Each row of a before or after table is a point. The points were changed in one or more steps. Then noise was added and the rows were shuffled. The steps act on columns, c1 being the first. What was done? A step turns or swaps two columns, mirrors them in a line or flattens them onto one, adds a multiple of one to another, or multiplies or shifts one. Angles are multiples of 10 degrees, from the lower column toward the higher: turns from -170 to 170, lines from 10 to 170 but not 90. Use the fewest steps. Two steps may share a column if one is a turn and the other turns, adds or multiplies; they go together, in the order done. Otherwise the lowest column goes first.
In the rows, 128 means zero.

Before (12 x 2)
[[150 109]
 [ 89 111]
 [169  84]
 [102 134]
 [ 98 141]
 [181 142]
 [102 102]
 [144 132]
 [ 59 123]
 [ 69 139]
 [103 118]
 [150 122]]
After (12 x 2)
[[108  70]
 [150 149]
 [150  97]
 [111 101]
 [123 182]
 [126 146]
 [132 100]
 [137  88]
 [118 104]
 [177 162]
 [137 149]
 [120  59]]
Steps: turn c1 and c2 by 80 degrees

Before (14 x 8)
[[144 151 147 161 117 101 135 141]
 [114 175  96 115 115 108 168 171]
 [ 88 148 134 151 104 108 134 121]
 [107 131 125 127 137 150 112 130]
 [133 136 130 127 131 129  98 124]
 [129 146 119 148 143 127 156 140]
 [123 157  92 127 108 143 164 144]
 [115 108 156 102 169 118 126  98]
 [126 139 116 134 137 133 110  91]
 [122 146 142 118 138 149 120 122]
 [107 121 138 152 103  79 148 145]
 [129 114 133 128 130 132 130 113]
 [110 159 122 103 104 130 162 141]
 [118 125 141 124 152 123 139 113]]
After (14 x 8)
[[ 86 175 117 101 113 108 160 172]
 [ 89 108  94 104 168 117 117 100]
 [132 146  97 137 142 128 162 139]
 [ 98 123 106 121 153 123 137 113]
 [ 72 160 158  91 105 130 153 141]
 [ 65 121 175 143 103  78 156 145]
 [  8 148 169 148 104 108 142 122]
 [143 136 126 137 130 127 100 124]
 [130 114 132 127 130 132 130 113]
 [ 64 131 112 132 137 149 113 129]
 [113 157 121 116 108 143 161 145]
 [111 145 127 122 138 150 118 122]
 [121 138 104 140 136 133 112  92]
 [176 152 164 158 116 101 146 141]]
Steps: multiply c1 by 3; add -1.5 times c5 to c3; turn c4 and c7 by 20 degrees

Before (11 x 12)
[[156 122  84  51 140 150 139 103 107 136 176  85]
 [ 90 185 121 145  93 104 129  79 123 160 109 162]
 [142 192 116 145 108 131 105 110 149 154  67 158]
 [166 108 133  95 152 175 192  89  77 117 153  73]
 [163 117 141  99 163 115 110  75 117 112 143 100]
 [112  67  91  99 147 142 130 132  77 119 115 118]
 [ 92 169 145 167  97 154  70 112 129 177 104 170]
 [113  93 115 139 169 134 156 150 114 166 142 155]
 [152 164 103 175  81 125 100  85 130 143 128 162]
 [ 75 104 106 136 137 141 129 167 141 107 136 125]
 [109 126 133 127 116 117 152 194  70 144 143 138]]
After (11 x 12)
[[114  92 134 146 167 133  96 151 112 167 132 155]
 [ 90 170 170 125  95 153 186 109 129 177  86 168]
 [ 89 185 140 138  93 104 141  79 123 162 132 163]
 [156 121  39 145 141 152  86 101 107 136 104  85]
 [153 162 164 166  80 126 144  86 131 143 102 163]
 [ 75 105 129 153 136 141 120 169 142 106 130 125]
 [164 117 102 106 163 115 126  71 118 112 112  99]
 [167 106  96 112 154 174  66  88  76 115 165  71]
 [140 192 137 147 107 132 187 111 149 154 142 160]
 [111  65  88 152 147 139 137 132  78 121 138 116]
 [112 126 128 123 116 116  97 194  69 145 135 142]]
Steps: turn c3 and c4 by -70 degrees; turn c7 and c11 by 130 degrees; add -0.3 times c10 to c11

Before (11 x 24)
[[154 152 110 120 144 110 111 154 135 137 119 166 124 101 173 169 154 122
  119 138 175 186 111 104]
 [140 115 135  92  97 169  94 150 115 152 133 133 179  95 101  65 124 127
  105 103 126  85  61 154]
 [139 106 186 129 131 119 156 123  99 169  79 138 121  79 155  98 142  97
  119 108 135 172 116 137]
 [ 63 144 159 148  73 173 130 153  94 113 122 169  81  89 144 100  90 167
  119 175 159 128 128 175]
 [169 102 130 160 100 122  77 148 171 104 132 146 165  71 138 138 121 149
  139 187 140  84  40 176]
 [114  89 102 113 111 185 115 126 130  65  72 158 108  76 144 132 127 165
  112 112 161 108 128 106]
 [126 124  97 152 128  80 173  91 173  89 160 115 106 113 131 149 100 129
  187  87 173 116  58 171]
 [145 111 137 136 107 138 127 146 161 150 106 118 130 110 113 157  87 133
  100  73 109 143 143  93]
 [127 158 105 108 105 143 143 177 144 150  93 173 151  99 123 159 138 173
  120 191 135 149 155  80]
 [145 122 190 137 134  53 160 119 160 119  85 136 158 100 175 160  91 172
  158 136 138 111 151 159]
 [195 105 147 157 109 132 129  88 134  93 103 160 169 176  96 121 111 136
  156 176 133 130 142  91]]
After (11 x 24)
[[ 63 141 154 134 120 172 130 192  93 129 107 168  80  88 145  99  91 168
  103  88 158 128  82 119]
 [126 125 120 168 107  80 173 110 172  56 125 114 106 114 131 151 101 130
  153 177 173 115  99  52]
 [115  90  99  71 107 186 115 132 130  83 114 158 107  77 146 130 128 163
   83 137 159 109 148 131]
 [169 102 133 148 147 122  78 182 173 102 101 146 166  71 137 138 121 149
  121  90 139  84  95  32]
 [194 105 155 120 161 132 130 179 135  88  93 160 167 175  97 119 111 136
  120 150 133 131 162 148]
 [144 113 127 111  71 138 127 107 161 164 108 120 130 109 113 157  86 132
  119 130 109 143 160 149]
 [127 159 103  88 146 144 144 173 144 144 126 172 151  99 122 159 137 174
  143  60 135 151 173 164]
 [142 113 126 113  83 169  94 131 115 161 160 134 178  94  99  65 122 128
  125 115 127  84 112  58]
 [154 154 107 119 139 112 111 115 135 136 131 165 124 100 173 167 154 122
  132  99 176 186 153 114]
 [140 106 179  84 117 119 156 113  99 179 101 139 120  77 154  99 144  97
  131 141 135 171 122 112]
 [144 120 195  97 140  52 161 132 160 117  97 136 157 100 176 160  91 173
  128 134 138 111  95 145]]
Steps: turn c3 and c19 by -20 degrees; turn c10 and c19 by 40 degrees; turn c4 and c11 by -60 degrees; turn c8 and c20 by -110 degrees; turn c5 and c8 by -50 degrees; turn c23 and c24 by 100 degrees

Before (10 x 64)
[[103 124 119 141 126 127 121 143  88 129 130 116 116 150 153 108 190 148
  136  64 114 138 129 156 131 147 125 141 114 107 115 137  84  98 131 108
  136 159 137 128 132 143 137 122 113 132 134 123 191 140 126 171 117 159
  153 112 137 149 158  94 121 122 159 129]
 [165 133 202 123  71 140 102  93 170 150 145 132 134 159 178 149 160  95
  117 172 124 103 141 118 107 145  61 127 183 155 152 127  84 110 111  97
  135 134  87 146 135 188 136  89 111 120 117 137  94 113  65 125 114 161
  103 124  89  96 152  98 111  43  75 147]
 [159 143 178 157 116  76  94  83 124 137 150 153  91 168 153 175 125 100
  142 186 151 119 141 118 152 147 159 140 158 113 128 127 105 150 135 138
  105 152 124 146  92 124  98 153 123 101 141  93 126 109 144  95 102  99
   99 143 115 116 117 212  92 111 128 114]
 [169 106 184 145  92 114 132 128 166 147 124 101 149 148 158 129 118 118
  136 172 116 115 129 107  86 135  98 106 204 159 114 126 113 114 147 114
  143 128 105 127 141 144 128  61 115 133 130 140  95  91 122 177 103 150
  129  99  75 123 121 100 104  61 108 124]
 [137 107 108 176 140 113 144 130 100 140 126 128 118 169 131 100 158 139
   99  69 134 115 139 138 117 132  86 127 103 100 106 143 103 112 131 121
  159 173 125 102 137 135 118 158 135 126 135 151 170 161 133 162 178 140
  178 125 116 164 159  98 159  92 146 137]
 [108  85 138 149 145 123  96 109 125 148 130 117 135 161 119 125 152 142
  103  53 123 118 115 138 119 137 114 102 108 124 102 146 103  99 120 126
  152 132 158 142 152 129 163 159 127 145 118 118 177 155 125 154 132 102
  151 134 144 125 174 125 139 115 190 116]
 [118 118 122 131 135 132 112 123 109 157 146 108 127 142 113 117 167 154
  114  59 109 133 131 150 135 113  93  75  98  63 118 138  92  93 125 148
  154 146 151 105 157 160 124 174  94 109 128 160 154 119 117 168 123 129
  148  87 140 128 183  98 132 125 172 114]
 [128 132 202 156 135  87 108 104 141 137 136 143 125 205 124 138 132 118
  117 221 151 124 145  85 164 104 156 196 142 137 150 124 121 137 118 141
  101 150 114 128  81 102  95 166 116 130 140 115 146  96 189  82 110  97
   68 169 142 114 105 187 109 142 153 109]
 [164 106 204 146 135 100 112  86 144 159 129 158  91 171 117 148 124 110
  147 192 127 111 130 108 115 145 160 185 149 110 148 132 136 135 143 105
   82 113 157 144  90  94 112 160 115  97 143 126 134 101 129  72  79 104
   87 129  98 125 127 148  95 153 135 104]
 [ 97  95 116 178 124 134 141 128 149 144 156 122 123 151 117 136 184 148
  101  64 144 113 162 131 110 133 120 131 127 122  93 148  91  83 114 138
  162 154 130  93 136 161 128 127 100 129 136 144 161 143 103 173 133 130
  181  88 124 120 184 106 120  98 141 124]]
After (10 x 64)
[[102 126 117 140 125 128 121 158  89 129 125 116 114 154 153 110 192 148
  137  61 114 142 127 156 134 152 125 140 139 108 116 135  84  97 131 109
  138 115 135 130 134 143 138 120 117 145 137 124 192 142 127 172 116   7
  107 112 135 148 159  93 119 125 162 131]
 [ 98  93 115 177 122 136 143 143 151 142 156 119 122 151 119 133 186 146
  101  64 145 113 161 131 112 180 118 135 146 126  94 148  93  82 114 140
  163 107 129  93 135 159 130 126 100 128 135 143 162 145 100 167 133  78
  126  89 121 118 183 107 119  98 144 126]
 [128 133 204 158 134  84 107 125 140 137 139 143 125 205 123 138 129 118
  114 219 149 125 146  84 166  65 157 198 115 139 151 125 120 138 115 141
  100  91 112 128  82 102  98 168 120 106 132 116 145  97 191  79 109 126
  150 169 143 113 103 185 110 143 151 108]
 [107  82 138 148 144 123  97 119 129 147 131 122 132 157 122 122 152 143
  102  48 124 117 115 138 116 151 117 104 125 128 101 147 101 100 119 124
  152 114 159 141 153 131 165 160 130  99 132 119 180 156 125 163 134  64
  118 134 144 126 176 129 139 117 189 118]
 [135 108 109 179 140 112 145 162  99 140 129 127 116 172 131 101 159 137
   99  65 135 116 136 141 116 178  85 128 119 101 108 143 103 111 133 124
  159  95 119 102 134 134 115 156 136 137 135 150 167 160 134 165 179  57
  124 126 117 166 158  96 160  93 142 137]
 [172 109 185 146  92 114 131 127 168 146 124 101 149 149 157 129 115 116
  137 171 119 116 131 108  85 128  98 104 220 158 116 124 110 115 147 117
  140 126 103 126 142 144 129  63 114 137 123 139  97  88 122 134 102 157
  118 100  75 125 119 100 103  61 108 127]
 [117 119 127 133 133 130 110 135 108 155 147 106 129 141 115 116 170 155
  114  61 111 131 130 149 133 148  94  76 120  63 117 139  92  93 126 145
  152 107 148 106 156 160 127 172  95 144 135 160 152 119 115 175 121 102
  142  84 138 130 183 102 134 123 176 113]
 [165 108 205 147 135  99 114  89 142 163 131 162  90 169 114 149 124 107
  151 193 126 109 133 108 118  87 160 185 119 107 148 131 135 135 141 105
   84 114 151 147  88  94 113 159 112 137 153 127 134  98 133  67  78 157
  108 127 100 128 125 145  95 155 133 103]
 [160 145 178 157 119  78  92 107 126 139 151 152  90 169 156 175 124  97
  145 184 150 116 141 119 154  98 159 141 134 110 128 131 106 147 134 141
  105  82 119 147  94 126  99 156 125 132 141  93 127 109 143  88 103 170
  110 142 117 117 118 211  93 107 127 115]
 [165 133 203 121  71 136 104 102 170 151 148 134 133 159 179 149 161  94
  116 169 123 103 142 117 108 103  61 129 175 155 150 127  84 109 112  99
  137  99  90 145 136 188 136  87 111 156 104 137  93 114  64  97 114 161
  109 126  88  93 156 100 106  42  74 148]]
Steps: mirror c8 and c38 in the line at 20 degrees; turn c26 and c55 by -90 degrees; turn c29 and c52 by -30 degrees; turn c39 and c47 by 20 degrees; turn c46 and c54 by -140 degrees; add -1.5 times c49 to c54

Before (14 x 64)
[[173 150 130 169 130 180 141 147  70 104 101 185  94 110 168 118 140 158
   84 121 134 151 133 149 122 154 126 125 109 100  92 113 139 153 109 145
   65 114 197  93 126 119 146 128 159 201 130 134 123  69  72 152  69 158
  189 101 109 146 162 108 131 128 112 157]
 [143 173 109 147 139 150 135 157  92 106  79 165  73 105 159  95 168 142
  116 119 138 125 170 130 105 110  87 132 151  62 156 140 123 151 146 129
  102 134 193  98 126 124 141 129 163 163 135 155 152  90  76 111 101 137
  157 117 118 108 153 123 134 119 141 125]
 [155 135 138 127  71  88 116 133 141  99  99 105 113 134 147 126  99 101
   91  92 160 153 141 147 143  89 151 146  91 134  89  92 142 125 120 206
  133  22  70 114 144 150 115  63 124 120 141 155 114 179 128 166 151 107
   61 174 155 144 175 115 164 148 109  77]
 [144 164  63 177 122 158 161 168  42 130 121 153  96 141 169 121 160 166
   94 119 147 140 131 157 146 132 113 129 138 124 117 117 144 146 163 139
  105 150 181  95 156 106 119 129 160 169 126 101 143  93 119 138 114 156
  176 139  87 141 167 153 108 127 161 164]
 [139 129  86 171  96 192 141 130  85  99 131 133  89 126 159 133 169 169
  105  99 135 143 154 128 140 152 141 127 104  92 160 137 145 153 138 123
   76 133 206 120 182 115 122 110 196 157 122 150 148  94  93 128  60 173
  155 141 118 108 155 113 128 112 129 130]
 [108 150  91 140 128 172 115 113 114 140  99 129  82 134 178  93 144 141
  110  98 168 155 110 150 141 151 115 148 131  89  91 104 106 131 121 130
   97 120 188  90 165 149 136 127 155 170 113 158  99  86 102 106  99 134
  143 169  91 116 138 123 120 137 113 140]
 [200  88  96 121 140  97 121 143 119 114 196 118 159 193  95  87 121 103
  139 182 126 126 155 140 122 146 117 183  87 115 102 154  97  83 111  63
  117 131 146 128 162  74 101 121 113 118 110 118 175 135  95 121 114 115
  149 146 163 141 145 120 136 149 122 115]
 [147 128 165  97  66  94 145 113 144 144 118 131 150 140 134 154  71 115
   84  88 130 119 119 139  93 102  97 142  78 162  90 120 129 142  90 157
  150  77  67  93 147 142 153  82 128 134 157 153 114 138 140 147 122 134
   33 196 162 116 169 118 159 146 135 110]
 [152  88 116 112 136 138 100 119 168 130 119 101 166 156  92 116 125  88
  151 205 104 139 118 144 135 114 146 122 137 170 126 133  55  72 126  91
  133  96 172 156 113  81 116 119 116 106 120 107 145 139 133 157  84 121
   92 193 144 141 175 158 144 154 104 149]
 [152  87 112  97 105  83 130 168 184 151 145  85 127 164  77 152 105  90
  152 204 139 165 156 138 102 106 135 162  95 162 109 176  86  83 130  64
  127 114 148 161 118  70  80 123 106 115  73 117 110 112 139 136 107 114
  104 162 160 181 143 128 156 112  98 112]
 [125  63  85 113 102  82  72 146 126 141 153 111 156 159  74 106 121  86
  156 164 145 115 139 129 125 105 156 167 120 152 116 168  65  85 109  66
  107 102 140 140 113  68  77 148  97 115 109 104 120  92 102 182  80 151
  103 167 177 161 143 154 161 176 144 132]
 [135 145 168  61  84  72 127  98 161  71 108 104 136 150 163 156  67 138
   95  53 132 135 100 121 136 111 126 178  93 156 102 130  98 126 131 153
  139  18  49 122 109 179 148  96 138 118 134 145 131 160 147 146 133 141
   63 148 152 154 168 145 161 124 111 130]
 [150 100 149  92  82  70 109 111 130 149  53 124 150 156 151 124  50 124
  107  52 129 131 139 130 125  90 158 138  91 185  96 106 122 146 157 187
  125  33  78 101 165 174 167 101 137 177 134 149 135 160 135 117 119 131
   56 148 132 142 184 120 158 129 112  94]
 [141  72  99 136  80  94 150 112 186 117 129 122 180 158  60 114  79  98
  143 189 147 152 143 103 104  92 144 157  83 125  96 123  51  99 135  66
  126  97 103 125 134  53 101 156 134 106 113 117 142 112 126 150 112 120
  125 154 146 147 166 161 164 184 113 128]]
After (14 x 64)
[[171 150 128 168 130 182 139 148  70 103 102 187  96 111 167 119 139 156
  125 122 135 149 133 149 124 155 125 129 108 133  91 111 136 154 108 146
   66 113 193  92 127 117 144 128 158 204 138 133 124  69  73 152  67 157
  191 100 109 145 161 108 132 126 117 156]
 [142 172 111 145 137 150 133 156  91 105  82 163  72 103 161  94 167 141
  154 118 140 125 170 132 104 110  86 138 153  95 157 139 122 149 145 129
  103 135 192  98 126 123 143 127 165 164 127 156 152  87  73 110 100 135
  156 118 116 106 151 122 130 122 144 123]
 [154 135 140 127  75  88 115 132 141  98  97 104 113 134 147 125  99 104
  110  95 159 154 142 146 143  88 154 147  90 148  91  88 142 126 119 208
  135  21  71 117 143 151 112  62 125 121 143 157 113 179 126 167 153 108
   58 174 157 145 177 115 163 148 116  77]
 [151  86 115 114 136 137 102 122 167 132 120  98 165 158  92 115 125  86
  113 203 105 141 117 144 133 115 145 124 137 140 123 137  55  71 125  87
  132  97 172 155 114  80 116 118 112 105 132 105 148 138 132 154  83 123
   91 195 143 140 177 156 144 150 100 150]
 [153  99 149  92  83  70 108 111 125 149  53 124 149 156 150 124  51 123
   90  52 130 132 136 130 126  91 160 137  89 173  98 107 122 148 157 185
  125  36  80 103 167 172 169 102 140 174 142 149 136 158 133 116 117 128
   54 151 129 142 183 121 159 134 120  92]
 [139  70  99 136  81  90 152 114 186 120 131 123 181 158  57 114  82  97
  139 190 147 152 146 104 106  88 142 155  84 116  97 119  50 100 134  68
  127  98 104 125 134  54 103 155 134 108 112 117 141 115 124 151 109 122
  126 152 148 149 168 162 164 176  94 129]
 [154  87 114  98 107  80 131 168 185 152 146  87 126 164  78 154 106  91
  120 202 138 165 156 137 104 103 134 160  95 137 110 178  85  85 130  63
  126 114 146 161 120  72  80 120 104 115 114 118 114 111 139 135 108 115
  102 165 159 182 146 130 155  96  78 109]
 [203  89  98 124 139  96 121 144 119 112 196 119 157 192  98  89 123 105
  136 182 127 123 153 138 123 148 114 185  86 114 103 156  97  83 112  62
  117 129 147 127 161  75 101 124 113 118 114 118 174 136  95 121 116 116
  149 147 160 141 144 120 137 140 109 113]
 [149 128 165  96  66  96 146 115 144 146 120 132 149 138 134 153  73 117
   92  92 128 120 121 139  91 100  96 141  80 170  91 117 132 142  90 157
  148  78  66  95 148 139 154  81 129 129 139 157 113 137 141 148 123 133
   34 193 161 115 172 116 160 153 148 111]
 [135 146 169  61  85  70 128  98 161  73 109 103 136 150 163 155  65 137
   99  51 132 135 101 118 139 110 128 178  92 162 103 128  98 128 133 153
  141  20  50 122 108 178 144  96 140 121 146 147 129 158 144 146 129 141
   64 148 149 154 167 143 160 126 122 126]
 [139 126  86 168  98 193 140 130  85  99 128 134  91 124 161 133 168 171
  135 101 134 144 153 128 140 152 141 124 104 118 160 136 145 153 136 123
   76 135 207 119 182 115 125 109 200 161 129 149 147  94  95 128  58 174
  157 140 119 110 154 111 127 112 129 132]
 [123  64  84 115 100  84  70 144 126 141 152 109 151 160  73 106 120  85
  123 166 148 113 138 130 122 106 158 167 120 127 116 169  67  87 108  67
  108 100 137 142 113  69  76 145  97 115  92 102 121  91 103 181  77 149
  104 169 176 160 143 152 160 167 118 132]
 [109 151  88 141 130 171 113 113 110 139  98 126  81 137 178  94 143 142
  139  96 165 156 106 145 141 152 111 146 131 116  90 104 105 131 123 128
   99 121 186  90 166 147 138 128 156 167 123 156  98  85 103 106 100 133
  139 168  90 117 139 123 118 131 102 138]
 [143 164  63 177 120 161 158 166  40 130 123 154  94 141 168 122 157 165
  117 118 147 142 134 155 145 133 112 126 139 143 118 118 142 147 162 142
  107 151 183  97 156 105 119 131 159 169 105 101 146  92 118 137 115 154
  177 142  86 143 168 155 109 127 151 163]]
Steps: flatten c19 and c30 onto the line at 130 degrees; turn c47 and c62 by 20 degrees; turn c47 and c63 by 40 degrees
